Rows are points. To make a cloud, some directions were put in groups of two or more. Within a group, all points are equally far from the middle, so they leave a hole (a ring in 2 directions, a hollow ball in 3). The other directions are filled evenly. Then the cloud was stretched, turned, moved and blurred a little. Count the holes, and give their numbers of directions, smallest first.
In the rows, 128 means zero.

Cloud (21 x 3):
[[117  70 137]
 [159 153 115]
 [ 77 165 140]
 [ 88 110  97]
 [150  96 108]
 [117  71 153]
 [144 175 155]
 [162  91 143]
 [133  94 100]
 [123  79 112]
 [ 99 109 194]
 [125 182 142]
 [165 111 116]
 [ 84 113  98]
 [ 84 142 186]
 [108  80 174]
 [130 129  88]
 [ 78 166 136]
 [102 153 190]
 [123 177 120]
 [175 129 145]]
Holes: 1 (3)

Cloud, 29 rows:
[[112  81  61  92]
 [136 107 169 180]
 [182  83 132 145]
 [188 135  83 103]
 [ 55  74  88 143]
 [122  78 174 116]
 [112 154  93 119]
 [123 120 133 110]
 [154 128  72 122]
 [ 89 156 101 140]
 [123 149  94 120]
 [143 173 121 142]
 [154  63 147  78]
 [146 135 134  68]
 [132 110 160 144]
 [106 114 128 162]
 [156 166 176 147]
 [149 135 159  58]
 [ 92 122 115 105]
 [140  55 116  95]
 [115 130  74  85]
 [148 115  55  98]
 [155 146 114 165]
 [104 121  76 135]
 [163  65 112 134]
 [167  87 165 165]
 [143  68 130 115]
 [ 96 120 107 112]
 [132 133  83 126]]
Holes: 0

Cloud (49 x 6):
[[ 94 178 173 130 147 100]
 [ 94 113 102 156 124  55]
 [ 84 187 143 139 146 138]
 [146  76 146  78 127 136]
 [111 179 122  82 177  93]
 [126 148  99 142  86  73]
 [ 79 116  78 123 182 117]
 [ 94 117  94 162 191 105]
 [ 84 106 100 154 133 156]
 [ 74 138  76 124 169 112]
 [153 102 117 145 109 163]
 [156 112 111 171 181  91]
 [128 153 173 106 100  94]
 [159 133 121 103 201  97]
 [149 148 131 121  92 165]
 [136  94 111 149 124 169]
 [142 133 157  96 195 152]
 [145 132 122  54 117 138]
 [131 112 138 133 150 185]
 [117 180 117  84 178  92]
 [ 81  88 155  91 112  95]
 [107  70  90 145 118  84]
 [ 75 128 115 139  94 145]
 [155 144 127 139  77 129]
 [100 170 104 111 172  68]
 [124 140  97 109 104  57]
 [143 145 152  91 170 171]
 [140 172 125  83 185 101]
 [ 73 171 144 148 153 132]
 [120 108 164 174 175 117]
 [ 71 140 109 144 118 152]
 [ 78 147 170 108 161  83]
 [ 79 138 157 169 161 105]
 [113  84 175 118 174  93]
 [140  67 109 124 154  70]
 [ 81  97 103  76 111  90]
 [132 118 142 182 182 126]
 [ 71 158 164 139 163 119]
 [105 182 145  75 157 141]
 [114 194  97 147 144 129]
 [ 79 116  84 143 101 129]
 [139 177  95 137 126 156]
 [131  76  74 128 136 136]
 [149 167 101  95 186 109]
 [ 82 121  73  92 112 105]
 [103 152  88  62 123 120]
 [159 100 170 151 128 116]
 [142 186  96 141 165  97]
 [ 80 106 156  89 102  95]]
Holes: 3 (2, 2, 2)

Cloud (47 x 6):
[[126 147 148 130  65 136]
 [148 171 143  96  71 114]
 [157  85 175 125  76 114]
 [190 112  96 119 115  83]
 [185 158 156 122 156 144]
 [145 118 191  96 151 115]
 [172 101 185 107 140 127]
 [122 155 131  47 130 126]
 [104  97  80 117  67 123]
 [128 140 127 138 168  87]
 [164 127  87  61 119 106]
 [148  68 106 112  58 110]
 [182 143 176 142 121 126]
 [121 109 149 106  74  85]
 [ 94  84  86 101  78 127]
 [148 149 120  85 177 152]
 [ 89 107  81  82  98 144]
 [130 173 126  74  80 116]
 [ 91  67 115 121 143 142]
 [113 149 175  97 157 136]
 [ 87 127 172  94 128 118]
 [207 108 121 151 109 106]
 [187  92 103 138 159 109]
 [124 153 180  98 121 152]
 [162  61 142 126  63 133]
 [157 183  93  84 102 113]
 [182 120 109 104  99  76]
 [102  65 162 116 107 120]
 [119 140 140 156 166 131]
 [159 112 136 181 114 116]
 [185 117 119  88  65 165]
 [123 147 151 134 126 177]
 [166  88 179 149 105 125]
 [148 119 125  51 145 123]
 [131  86  60 123  77 119]
 [135 119 147 153 173 101]
 [157 132 187  84 139 132]
 [148  78 103 165 155 111]
 [112  75 127 121 102 180]
 [175  76 168 139 138 130]
 [131 140  78 165 110 143]
 [ 91 105 106  96  69 152]
 [204 120 132 107  84 166]
 [167 176 103 130 149 159]
 [169 119 153 167  95 112]
 [171 166 141 126 173 123]
 [133  77 120  91 110 177]]
Holes: 2 (3, 3)

Cloud:
[[114 127 130  82  72  93 157 105]
 [ 99 138 162  73  86 121 140  89]
 [135 177 130  75  97 167  89  93]
 [138 106 108 120  65 180 145  77]
 [176 157 103 103  85 124 150 169]
 [175 126 203 106 129 145 141  79]
 [164 126 109 112 139 180 190 103]
 [159 152 161 142  78 191  92 157]
 [160  89 192  80  84 174 147 126]
 [192 113 109 107  52 152 128 146]
 [170 150 110 118 148 189 112 151]
 [151 174 188 115 108 193 141 103]
 [179  86 114  93 144  99 115 135]
 [132 108  99 161  59 158 123 123]
 [128 112 126  93 123  82 154  73]
 [105 125 150  84  80 108 142  78]
 [114 114 151 115 109  97  87  79]
 [169  87 182 127 116 143  83 106]
 [146 167 149 131 145 193 104 163]
 [115 145 163 163 147 119  91 115]
 [148  78 162 100  81 122 124  72]
 [182 142 127 132 111 175 102  78]
 [156 170 103 115  77  88 128 137]
 [173 118 155 133 121 176 135 195]
 [188 155 193 124 134 122 149 108]
 [161  95 132 162 139 126 182 148]
 [145 166 150 121 118 159 179 176]
 [150 157 119 144  84 152 126 193]
 [126 177 152 144  70 145 156  92]
 [143 117 118 123 134 210 172 103]
 [166 114 113 143 161 189 136 149]
 [173 185 109 125 123 113 132 146]
 [161 111 133  64 155 135 115 172]
 [182  97 147 176 116 110 145 126]
 [149 128 173 118 115 126  80 189]
 [104 167 113 152 137 173  98 131]
 [167 120 193 121 125 169  78 123]
 [147  97 175 129 154 189 106 111]
 [161 140 184 129 132 195  90 130]
 [151 132 180 122  81 147 144 189]
 [155 105 163  76 178 158 127 144]
 [132 117 136 161  81 185 130  80]
 [160 131 207  90  98 173 163 117]
 [116 125 149  98 131  72 161 108]
 [194 138 102  89 124 109 132 136]
 [169  83 122  64  72 152 160 133]
 [182 107  93 128 117 172 146 171]
 [124 109  97 106 109 201 150  89]
 [145 115  73 139 158 145 150 132]
 [170 116 193  98 147 142 162  84]
 [151  84  78 132  90 171 114 145]
 [123 153 183  76 156 157  98 131]
 [ 97 130 159  96 161 111 157 101]
 [161  68 161 156  94 159 122 152]
 [124  90 177 132  77 115 142  97]
 [133 180 155 136 153 121 166 143]
 [133  95 132 110 135  67 153 117]
 [164  90 177  94 100 161  73 134]
 [141  88 145  55 128 189 117 123]
 [105 113 116  81  81 119 130 173]
 [161 142 177 123 150 201 115 117]
 [105 117 165 104 158 119 160  83]
 [153 165 167 150 132 148  78 160]
 [128  97  92 116  51 131 142 117]
 [ 96 142 142  89 157 108 104  93]
 [156 174 167 117  73 169 174 124]
 [136 129  98 141  71 116 104  78]
 [143 155 199  83 100 126  95  95]
 [126 130 150  99 127  80 141 174]
 [107 149  89 141 151 165 115 102]
 [113 150  96  98 146  98  91 133]
 [154 122 173 101  78 105 100 177]
 [162  78 112  97 121  82 155 120]
 [130 126 127 139 112 195 155  68]
 [174  83 161 144 150 124  98 141]
 [156 153  98 106  81 103  98 167]
 [172  82  96 102  81 159  98 148]
 [132 126 155  91  78 123  66 162]
 [177  80 163 103  90 125  82 114]
 [111 135 100 109 114 170 152  64]
 [179 133 113 143 117 143 122  65]
 [173 126 145 138 100 164 186  72]
 [159  92  85 116 107 194 122 152]
 [154  76 157  83 150 144 180 142]
 [135 138 112  72 114 158  74 171]
 [122 102  71 118 139 178 123 131]
 [164 102 197 100 116 149 155  75]
 [ 91 125  90  84  94 160 136 152]
 [171 103  96 110 107  89 148  89]]
Holes: 3 (2, 2, 4)
